Each row of a before or after table is a point. The points were changed in one or more steps. Then noise was added and the rows were shuffled. The steps act on how far a point lies along the listed directions, d1 being the first. What was done? A step turns or swaps two directions, mirrors them in a line or flattens them onto one, adds a multiple of one to another, or multiplies one. Angles are multiples of 10 degrees, from the lower direction toward the higher: turns from -170 to 170, lines from 10 to 170 but not 90. Use the fewest steps. Two steps may share a direction if one is a turn and the other turns, adds or multiplies; they go together, in the order done. Otherwise the lowest direction goes first.

Directions:
(1): [0.54 0.31]
(2): [ 0.31 -0.54]
Before:
[[ 0.70  0.11]
 [ 0.23 -0.21]
 [ 0.27  0.00]
 [-0.30  0.29]
 [ 0.84  0.03]
 [-0.48  0.54]
 [-0.48  0.44]
 [-0.51  0.36]]
After (8 x 2):
[[ 0.41  0.47]
 [-0.06 -0.86]
 [ 0.52  0.45]
 [ 0.59  0.32]
 [-0.02 -0.66]
 [-0.32 -0.14]
 [-0.05 -0.28]
 [ 0.30  0.25]]
Steps: turn d1 and d2 by 100 degrees

Directions:
(1): [ 0.58  0.13 -0.22  0.60]
(2): [-0.07 -0.55  0.55  0.39]
(3): [ 0.64 -0.18  0.26 -0.50]
(4): [ 0.00 -0.64 -0.59 -0.08]
Before (13 x 4):
[[ 0.35  0.56  0.02 -0.36]
 [ 0.81 -0.17  0.00 -0.76]
 [-0.16  0.62  0.13  0.04]
 [-0.02 -0.30  0.12 -0.19]
 [ 0.52 -0.06  0.15 -0.26]
 [ 0.11  0.54 -0.83  0.50]
 [ 0.02  0.09  0.02  0.02]
 [ 0.47  1.15 -0.22 -0.30]
 [-0.47  0.06 -0.66  0.50]
 [ 0.02 -0.51  0.40 -0.55]
 [-0.10 -0.41  0.19  0.59]
 [ 0.56  0.50  0.35  0.16]
 [ 0.43  0.07  0.52  0.37]]
After:
[[-0.05 -0.25 -0.13 -0.03]
 [ 0.08  0.66  0.44 -0.11]
 [ 0.19  0.23 -0.06 -0.16]
 [-0.06  0.35  0.50  0.23]
 [-0.20  0.29  0.31 -0.31]
 [ 0.00  0.06  0.05 -0.04]
 [-0.12 -0.23  0.24  0.66]
 [ 0.14 -0.16 -0.09  0.41]
 [ 0.16  0.51  0.03 -0.54]
 [ 0.33  0.94  0.13 -0.73]
 [ 0.55  0.48 -0.01  0.26]
 [-0.21 -0.36 -0.23 -0.24]
 [ 0.43  0.26 -0.45 -0.48]]
Steps: turn d1 and d4 by -40 degrees; flatten d2 and d3 onto the line at 150 degrees

Directions:
(1): [-0.02 -0.75 -0.14  0.16 -0.67 -0.30]
(2): [-0.79 -0.18 -0.21 -0.65  0.10  0.05]
(3): [-0.61 -0.18  0.34  0.73  0.24  0.18]
(4): [ 0.12 -0.15 -0.19 -0.01 -0.25  1.00]
(5): [ 0.11 -0.21  0.95 -0.40 -0.11  0.10]
Before:
[[-0.53  0.85 -0.82 -0.24  0.58  0.54]
 [ 0.48  0.02  0.51  0.44  0.10  0.98]
 [-0.43  0.00 -0.31  0.80  0.23  0.30]
 [ 0.10  0.11  0.36 -0.09  0.09 -0.14]
 [-0.31  0.23 -0.88  0.01  0.57  0.13]
 [ 0.40  0.55 -0.24  0.14  0.16  0.63]
 [ 0.03 -0.07 -0.31  1.13 -0.02 -0.07]
 [-0.39  0.14 -0.43  0.22  0.56 -0.26]
 [-0.26 -0.37 -0.06 -0.56  0.01 -0.22]]
After:
[[-0.47 -0.18  0.15 -0.03  0.39 -0.32]
 [ 0.53  0.11 -1.04  0.17 -0.12  0.39]
 [ 0.49 -0.11  0.55 -0.40  0.02 -0.35]
 [-0.17 -0.12 -0.14 -0.25 -0.13  0.18]
 [ 0.66 -0.14  0.12  0.06 -0.66 -1.21]
 [ 0.85  0.52  0.39  0.01  0.11  0.49]
 [ 0.60 -0.15 -0.38  0.39 -0.52 -0.08]
 [ 0.68 -0.23  0.44  0.09 -0.01 -0.76]
 [ 0.81  0.53  0.09 -0.15  0.12 -0.10]]
Steps: turn d1 and d3 by 140 degrees; turn d4 and d5 by -120 degrees; turn d2 and d4 by -70 degrees

Directions:
(1): [ 0.57 -0.36  0.40 -0.44 -0.38 -0.49  0.49  0.29]
(2): [-0.35  0.22  0.80  0.25  0.35  0.21  0.69 -0.08]
(3): [-0.88 -0.31 -0.13  0.19 -0.25 -0.50  0.07  0.52]
(4): [ 0.28  0.20 -0.46  0.46  0.48 -0.73  0.40 -0.22]
Before:
[[ 0.92  0.18  0.82 -0.44  0.23  0.70  0.39 -0.39]
 [-0.49 -0.02  0.47  0.22  0.17 -0.66  0.52 -0.04]
 [ 1.49  0.72  0.52 -0.49  0.25  0.90  0.13 -0.89]
 [ 1.14  0.25  0.34 -0.23  0.34  0.32  0.15 -0.40]
 [-0.37 -0.12 -0.41 -0.37 -0.57 -0.13 -0.15  0.47]
 [-0.65 -0.18  0.24 -0.21 -0.25 -0.06  0.04  0.14]
 [ 0.55  0.41 -0.10  0.30  0.38 -0.10  0.26 -0.41]
 [-0.36 -0.20  0.43 -0.05  0.00 -0.15  0.45  0.43]
 [ 0.34  0.00  0.20  0.09 -0.21 -0.51  0.56 -0.27]
 [-0.54 -0.55  0.59  0.01 -0.27 -0.02  0.48  0.63]
 [-0.04 -0.15  0.24  0.59  0.05 -0.31  0.00 -0.13]
 [-0.46 -0.18 -0.20  0.23  0.13  0.50 -0.66  0.17]]
After (12 x 8):
[[ 0.51  0.00  0.35 -0.19  0.08  0.16  0.13 -0.03]
 [-0.39 -0.01  0.78 -0.01  0.03 -0.14  0.36 -0.09]
 [-0.11 -0.05 -0.58  0.51  0.44  0.07 -0.47 -0.03]
 [-0.10 -0.21  0.51  0.38 -0.11  0.07 -0.16 -0.07]
 [-0.14  0.05 -0.14  0.02  0.12 -0.47  0.23 -0.13]
 [ 0.69  0.48  0.16 -0.13  0.13  0.12  0.29 -0.41]
 [ 0.07  0.04 -0.62 -0.27 -0.34 -0.32 -0.02  0.21]
 [ 0.07 -0.13  0.61 -0.21 -0.49  0.01  0.36 -0.11]
 [-0.04 -0.04  0.22  0.04  0.24 -0.33  0.52  0.23]
 [ 0.15 -0.26  0.09  0.34  0.21 -0.49  0.71  0.22]
 [ 0.61  0.11  0.28 -0.01  0.38 -0.20  0.65 -0.20]
 [-0.10  0.11  0.52 -0.10 -0.12  0.56 -0.02 -0.02]]
Steps: mirror d2 and d4 in the line at 10 degrees; multiply d3 by 0.4

Directions:
(1): [ 0.15  0.34  0.41 -0.04 -0.59  0.46  0.24  0.10  0.25  0.73 -0.75]
(2): [ 0.27  0.61  0.32 -0.54 -0.02 -0.04  0.61 -0.34 -0.22 -0.82 -0.19]
(3): [ 0.13  0.83  0.14  0.27 -0.58 -0.42 -0.54  0.45  0.22 -0.18  0.46]
Before (11 x 11):
[[-0.13 -0.71 -0.08  0.23  0.18  0.04  0.00 -0.06 -0.01  0.24 -0.02]
 [ 0.34  0.83  0.34  0.05 -1.01  0.04 -0.01  0.49  0.20  0.04 -0.18]
 [-0.34 -0.99 -0.32  0.28  0.20  0.69  0.39 -0.30  0.01  1.15 -0.90]
 [-0.12  0.31  0.04  0.24 -0.27  0.03 -0.37  0.21  0.03  0.49  0.10]
 [ 0.28 -0.04  0.53 -0.70  0.69  0.61  1.08 -0.78 -0.40  0.04 -1.11]
 [ 0.09 -0.64  0.07  0.00  0.38  0.16 -0.10 -0.29 -0.38  0.00  0.12]
 [ 0.41  0.57  0.32 -0.29 -0.64  0.22  0.02  0.49  0.20  0.27 -0.63]
 [ 0.28  0.81  0.75 -0.04 -0.96  0.19 -0.15  0.48  0.22  0.82 -0.24]
 [ 0.43  0.43  0.41 -0.79  0.39  0.34  0.93 -0.68 -0.26 -0.23 -0.76]
 [ 0.19  0.62  0.27  0.21 -0.25 -0.38 -0.44  0.38  0.31 -0.08  0.07]
 [-0.07 -0.70 -0.47 -0.17  0.40 -0.09  0.08 -0.19 -0.13  0.08 -0.11]]
After:
[[ 0.32  0.79  0.01  0.13 -0.02 -0.47 -0.55  0.20  0.04 -0.11  0.55]
 [-0.12 -0.16 -0.15 -0.20  0.36  0.02  0.09 -0.18 -0.42 -0.07  0.20]
 [ 0.03  0.15  0.28  0.14 -0.36 -0.12  0.00  0.19  0.10 -0.01 -0.03]
 [-0.17 -0.62 -0.24 -0.24  0.98 -0.50 -0.16 -0.18 -0.60 -0.78  1.02]
 [ 0.23  1.27  0.32  0.41 -0.24 -0.66 -0.82  0.56  0.10 -0.23  0.57]
 [-0.05 -0.65 -0.09 -0.07  0.85  0.02  0.12 -0.36 -0.14 -0.21 -0.18]
 [ 0.00  1.11 -0.13  0.54 -0.60 -0.60 -0.53  0.41  0.17 -0.38  0.68]
 [ 0.01 -0.45 -0.42 -0.14  0.56 -0.36 -0.32  0.22 -0.30 -0.75  0.41]
 [ 0.32  0.51  0.09 -0.11 -0.66 -0.06 -0.17  0.27  0.22  0.26 -0.34]
 [-0.08 -0.73 -0.59 -0.11  0.67 -0.13  0.21 -0.10 -0.40 -0.63  0.50]
 [ 0.27  0.31  0.55  0.11 -0.40  0.10 -0.29  0.14 -0.02  0.28 -0.03]]
Steps: turn d1 and d3 by 160 degrees; multiply d2 by 0

Directions:
(1): [-0.26 -0.83  0.85 -0.02 -0.15  0.32  0.38 -0.21  0.43  0.30  0.45  0.10]
(2): [-0.28  0.13  0.16 -0.52 -0.21  0.00 -0.70 -0.56 -0.69 -0.15  0.70  0.23]
(3): [-0.04  0.35 -0.23 -0.11  0.63 -0.09  0.32 -0.36 -0.13  1.13  0.31 -0.26]
(4): [-1.13  0.51 -0.06  0.28 -0.39 -0.33  0.06  0.00  0.47 -0.10  0.17 -0.36]
(5): [ 0.46  0.69  0.83  0.32 -0.35  0.23 -0.55 -0.05  0.19  0.40 -0.25 -0.24]
(6): [ 0.49 -0.18 -0.22 -0.13 -0.45 -0.06  0.28 -0.65  0.04 -0.31  0.13 -1.06]
Before (9 x 12):
[[-0.41 -0.62 -0.80 -0.21  0.97 -0.14  0.92  0.25  0.07  0.44 -0.03  0.45]
 [ 0.09  1.10 -0.04  0.05 -0.77 -0.25 -0.77 -0.27 -0.11 -0.52 -0.29 -0.51]
 [ 0.22 -0.34 -0.11 -0.16 -0.11 -0.02 -0.08  0.05 -0.04 -0.48 -0.25 -0.20]
 [-0.15  0.66 -0.44 -0.44 -0.20 -0.34 -0.74  0.16 -0.56 -0.37 -0.42  0.24]
 [-0.21  0.29 -0.45  0.11 -0.33 -0.13  0.02  0.54 -0.12 -0.47 -0.33  0.40]
 [-0.54 -0.16  0.07 -0.03 -0.10  0.07 -0.15  0.09 -0.06 -0.19  0.16  0.71]
 [ 0.50 -0.17 -0.66 -0.18  0.21  0.26 -0.24  0.14 -0.34  0.05 -0.31  0.35]
 [ 0.11 -0.11 -0.86  0.01  0.74 -0.13  0.52  0.99  0.12  0.18 -0.76  1.00]
 [-0.01 -0.46  0.01  0.02  1.25  0.29  0.66  0.61  0.16  0.65 -0.13  0.47]]
After:
[[ 0.04 -0.57 -0.17 -0.21  0.09 -0.02  0.21 -0.02  0.02 -0.26 -0.09 -0.18]
 [ 0.23 -0.12 -0.53 -0.34 -0.07  0.01  0.00  0.15 -0.64 -0.33  0.05  0.54]
 [ 0.29 -0.36  0.48 -0.80 -0.58  0.28 -0.90 -0.38 -0.72 -0.54  0.45  0.87]
 [-0.56  0.02 -0.17  0.07  0.00 -0.03 -0.10  0.28 -0.03 -0.19 -0.05  0.70]
 [-0.01  0.01  0.88 -0.11 -0.94  0.27 -0.94 -0.12 -0.02 -0.90 -0.04  0.26]
 [ 0.41 -0.70  0.18 -0.19 -0.10  0.55 -0.17 -0.04 -0.04  0.11 -0.01  0.42]
 [ 0.72  0.20 -1.00 -0.14  0.81 -0.22  0.54  0.10 -0.26  0.49 -0.51 -0.05]
 [-0.38  0.06  1.19 -0.25 -0.37  0.43 -0.87 -0.29 -0.19 -0.35  0.63  0.10]
 [ 0.54 -0.24 -0.36 -0.45  0.54 -0.01 -0.03  0.48 -0.42  0.18 -0.66  0.67]]
Steps: turn d1 and d4 by 70 degrees; mirror d2 and d6 in the line at 110 degrees; swap d3 and d5

Directions:
(1): [-0.06  0.03  0.69 -0.03 -0.02  1.26  0.23 -0.34 -0.30  0.07  0.25  0.49
 -0.12  0.14]
(2): [ 0.06 -0.14  0.33  0.27 -0.01 -0.13  0.03  0.44  0.68  0.08  0.62 -0.05
  0.03  1.18]
(3): [-0.45  0.84 -0.12 -0.11  0.24 -0.03 -0.31  0.48 -0.39 -0.48  0.72  0.27
  0.59 -0.11]
(4): [-0.48 -0.95 -0.43 -0.18  0.33 -0.15  0.63 -0.04  0.14 -0.11  0.38  0.70
  0.27 -0.19]
Before (13 x 14):
[[ 0.24 -0.56 -0.51 -0.22  0.14 -0.35  0.13 -0.17  0.39  0.06 -0.62 -0.18
  -0.19 -0.64]
 [-0.13 -0.59  0.06 -0.08  0.07 -0.08  0.47 -0.35  0.21 -0.08 -0.24  0.46
  -0.15 -0.42]
 [-0.36  0.74 -0.66 -0.48  0.11  0.28 -0.16 -0.07 -0.61 -0.26  0.06  0.11
   0.13 -0.78]
 [-0.40 -1.39  0.05 -0.07 -0.11  0.22  1.12  0.18  0.61  0.37  0.43  0.73
  -0.22  0.58]
 [-0.17  0.74  0.52  0.18  0.21  0.44 -0.42  0.39  0.10  0.06  0.27 -0.19
   0.15  0.85]
 [-0.38 -0.22  0.02  0.03  0.07  0.42  0.48 -0.22 -0.49  0.01  0.10  0.47
  -0.09 -0.37]
 [ 0.07 -0.62  0.03  0.16 -0.17 -0.38  0.37 -0.39  0.35  0.49 -0.49 -0.46
  -0.56  0.58]
 [-0.38 -0.80  0.13 -0.03  0.29  0.83  0.85 -0.23 -0.24 -0.05  0.14  0.84
  -0.07 -0.11]
 [ 0.05  0.99 -0.51 -0.27 -0.09  0.08 -0.69 -0.36 -0.58 -0.19 -0.67 -0.47
   0.09 -1.49]
 [-0.37 -0.40 -0.31  0.12  0.42  0.39  0.12  0.38 -0.16 -0.20  0.50  0.79
   0.34  0.02]
 [-0.07 -1.03 -0.15 -0.19  0.05  0.56  0.55 -0.41 -0.44  0.08 -0.24  0.47
  -0.16 -0.44]
 [ 0.13 -0.90  0.27 -0.35 -0.50  1.09  0.81 -1.17 -0.46  0.10 -0.31  0.32
  -0.56 -0.48]
 [-0.39  0.33 -0.21  0.01  0.06 -0.25 -0.37  0.72 -0.17 -0.46  0.37  0.22
   0.74 -0.05]]
After (13 x 14):
[[ 0.66  0.70  0.66  0.17 -0.88  0.44 -0.27  0.02 -0.02  0.58 -0.85 -0.83
  -0.89  0.29]
 [ 0.01  0.06  0.23  0.41 -0.14 -0.05  0.17  0.21  0.13  0.17  0.18 -0.22
  -0.22  0.57]
 [ 0.42  0.25  0.55  0.43 -0.20  0.25 -0.07  0.18  0.24  0.19 -0.35 -0.46
  -0.49  0.80]
 [ 0.28  0.06  0.63  0.23 -0.20  0.03 -0.03 -0.04  0.51  0.01 -0.10 -0.08
  -0.36  0.50]
 [ 0.50 -0.37  0.46  0.26 -0.26  0.24 -0.04  0.15  0.30  0.26  0.00 -0.38
  -0.39  1.05]
 [ 0.49 -0.90  0.51  0.10 -0.66  0.31  0.51 -0.51  0.62  0.35  0.06 -0.30
  -0.70  1.07]
 [ 0.24 -0.30  0.21 -0.01  0.09  0.28  0.07  0.09  0.69  0.09  0.08 -0.07
  -0.18  0.47]
 [-0.25  0.57 -0.20  0.01 -0.08 -0.26 -0.53  0.68 -0.27 -0.44  0.16  0.05
   0.65 -0.14]
 [-0.66 -0.80 -0.52 -0.05  0.45 -0.22  0.44  0.41  0.90 -0.21  1.15  0.67
   0.61  0.47]
 [ 0.26  0.55  0.04  0.39 -0.03  0.08 -0.67  0.56 -0.06  0.00 -0.10 -0.28
   0.00  0.30]
 [-0.45  0.14 -0.51 -0.18  0.22 -0.19  0.10  0.51  0.41 -0.19  0.88  0.20
   0.25  0.64]
 [-0.03 -0.29  0.19  0.04 -0.20  0.29  0.36 -0.65 -0.18  0.39 -0.62 -0.32
  -0.60  0.03]
 [-0.44  0.18 -0.40 -0.27  0.43  0.03 -0.10 -0.16 -0.52 -0.03 -0.44  0.10
   0.27 -0.80]]
Steps: flatten d1 and d3 onto the line at 110 degrees; turn d2 and d4 by -150 degrees

Directions:
(1): [ 0.04 -0.85  0.79 -0.69  0.46  0.69 -0.04 -0.69  0.03 -0.31  0.23 -0.20
  0.40 -0.31  0.14 -0.22 -0.05 -0.15  0.25  0.46]
(2): [-0.63 -0.33 -0.10  0.40 -0.37 -0.59  0.08  0.08 -0.02 -0.53  0.40 -0.58
 -0.52 -0.52  0.22 -1.03 -0.05 -0.21 -0.14  0.35]
(3): [ 0.17 -0.22  0.63 -0.22  0.20 -0.69  0.10  0.17 -0.76  0.05 -0.22 -0.18
 -0.51 -0.38 -0.65  0.26 -0.35  0.97  0.33  0.01]
(4): [-0.10 -0.08  0.00  0.00  0.47  0.25  0.24  0.64 -0.05  0.59  0.79  0.74
 -0.01 -0.29  0.86 -0.39 -0.13  0.73 -0.06 -0.05]
Before (11 x 20):
[[ 0.37  0.02  0.17  0.17  0.27 -0.05  0.19  0.70 -0.58  0.48 -0.27  0.55
  -0.25 -0.27 -0.42  0.34 -0.13  1.27  0.16 -0.40]
 [-0.37  0.33 -0.54  0.41 -0.36  0.03 -0.28  0.13  0.31 -0.34  0.15 -0.45
  -0.01  0.17  0.23 -0.27  0.09 -0.50  0.02  0.15]
 [ 0.56 -0.01  0.66 -0.52  0.47 -0.45 -0.08  0.16 -0.62 -0.02 -0.11 -0.31
  -0.10 -0.20 -0.91  0.34 -0.23  0.59  0.41 -0.36]
 [-0.35  0.85 -0.72  0.55 -0.41  0.19  0.09  0.69  0.36  0.78  0.33  1.25
  -0.09  0.37  0.84  0.15  0.25  0.23 -0.41 -0.68]
 [-0.24 -0.19  0.07 -0.22  0.61  0.89  0.06  0.22  0.47  0.30  0.91  0.54
   0.47  0.02  1.38 -0.48  0.23  0.07  0.02  0.28]
 [ 0.49  0.84  0.12  0.21  0.00 -0.83  0.06 -0.17 -0.41  0.30 -0.78 -0.07
  -0.02  0.19 -1.15  1.24 -0.05  0.62  0.22 -0.39]
 [ 0.29  0.09  0.30 -0.66  0.31  0.62 -0.18 -0.72  0.31 -0.15 -0.16 -0.01
   0.64  0.44 -0.35  0.72  0.31 -0.49  0.32 -0.07]
 [-0.47 -0.18 -0.31  0.33  0.06  0.07 -0.24 -0.16  0.30 -0.55  0.00 -0.56
   0.16  0.37  0.36 -0.61  0.38 -1.04  0.06  0.36]
 [-0.30  0.00  0.10 -0.17  0.25 -0.42 -0.02  0.26 -0.10  0.30  0.25 -0.16
  -0.21 -0.60  0.07 -0.34 -0.06  0.41  0.14 -0.08]
 [-0.43  0.32 -0.69  0.67 -0.79 -0.29 -0.02  0.40  0.30 -0.08  0.04 -0.10
  -0.17  0.27  0.25 -0.59  0.01 -0.89 -0.33  0.03]
 [-0.11 -0.28  0.02 -0.02 -0.55  0.12 -0.07 -0.11  0.24 -0.29 -0.23 -0.63
   0.00 -0.31 -0.02 -0.10  0.06 -0.49 -0.08  0.10]]
After:
[[-0.40  0.17 -0.36  0.45 -0.69 -0.75  0.07  0.32 -0.13 -0.02 -0.16 -0.13
  -0.46  0.00 -0.22 -0.41 -0.30 -0.23 -0.02  0.03]
 [ 0.32 -0.12  0.09  0.12  0.26  0.18  0.14  0.54 -0.31  0.33 -0.09  0.63
  -0.06 -0.24 -0.11  0.08 -0.01  1.01  0.13 -0.37]
 [-0.07 -0.27 -0.04  0.00 -0.53  0.08 -0.13 -0.02  0.28 -0.35 -0.22 -0.59
   0.04 -0.35 -0.06 -0.01 -0.03 -0.51 -0.10  0.08]
 [-0.42 -0.13 -0.21  0.26  0.15 -0.21 -0.14 -0.06  0.13 -0.46 -0.02 -0.66
  -0.12  0.29  0.15 -0.54  0.38 -0.72  0.19  0.29]
 [ 0.36  0.71  0.26  0.14 -0.01 -0.57  0.00 -0.40 -0.30  0.32 -0.77 -0.03
   0.15  0.24 -0.98  1.17  0.02  0.38  0.22 -0.35]
 [ 0.45  0.07  0.36 -0.50  0.47  0.05 -0.09 -0.10 -0.11 -0.17  0.12 -0.14
   0.38 -0.05 -0.43  0.06  0.01 -0.12  0.28 -0.41]
 [-0.31  0.21 -0.38  0.39 -0.33 -0.21 -0.33  0.28  0.06 -0.22  0.12 -0.45
  -0.20  0.14  0.05 -0.20  0.01 -0.16  0.05  0.14]
 [-0.20 -0.15  0.02 -0.19  0.52  0.80  0.10  0.35  0.40  0.27  0.92  0.48
   0.48  0.01  1.40 -0.43  0.17  0.17  0.04  0.20]
 [-0.42 -0.01  0.02 -0.18  0.41 -0.26  0.04  0.19  0.11  0.31  0.30 -0.17
  -0.10 -0.47  0.04 -0.39  0.03  0.27  0.02  0.00]
 [-0.31  0.73 -0.27  0.25 -0.18 -0.39  0.14  0.88 -0.24  0.89  0.17  1.11
  -0.49  0.09  0.33  0.41  0.08  1.01 -0.10 -0.60]
 [ 0.30  0.27  0.15 -0.66  0.33  0.55 -0.28 -0.68  0.35 -0.16 -0.14  0.08
   0.56  0.43 -0.24  0.68  0.24 -0.58  0.31 -0.03]]
Steps: multiply d3 by 0.4; turn d1 and d3 by -30 degrees
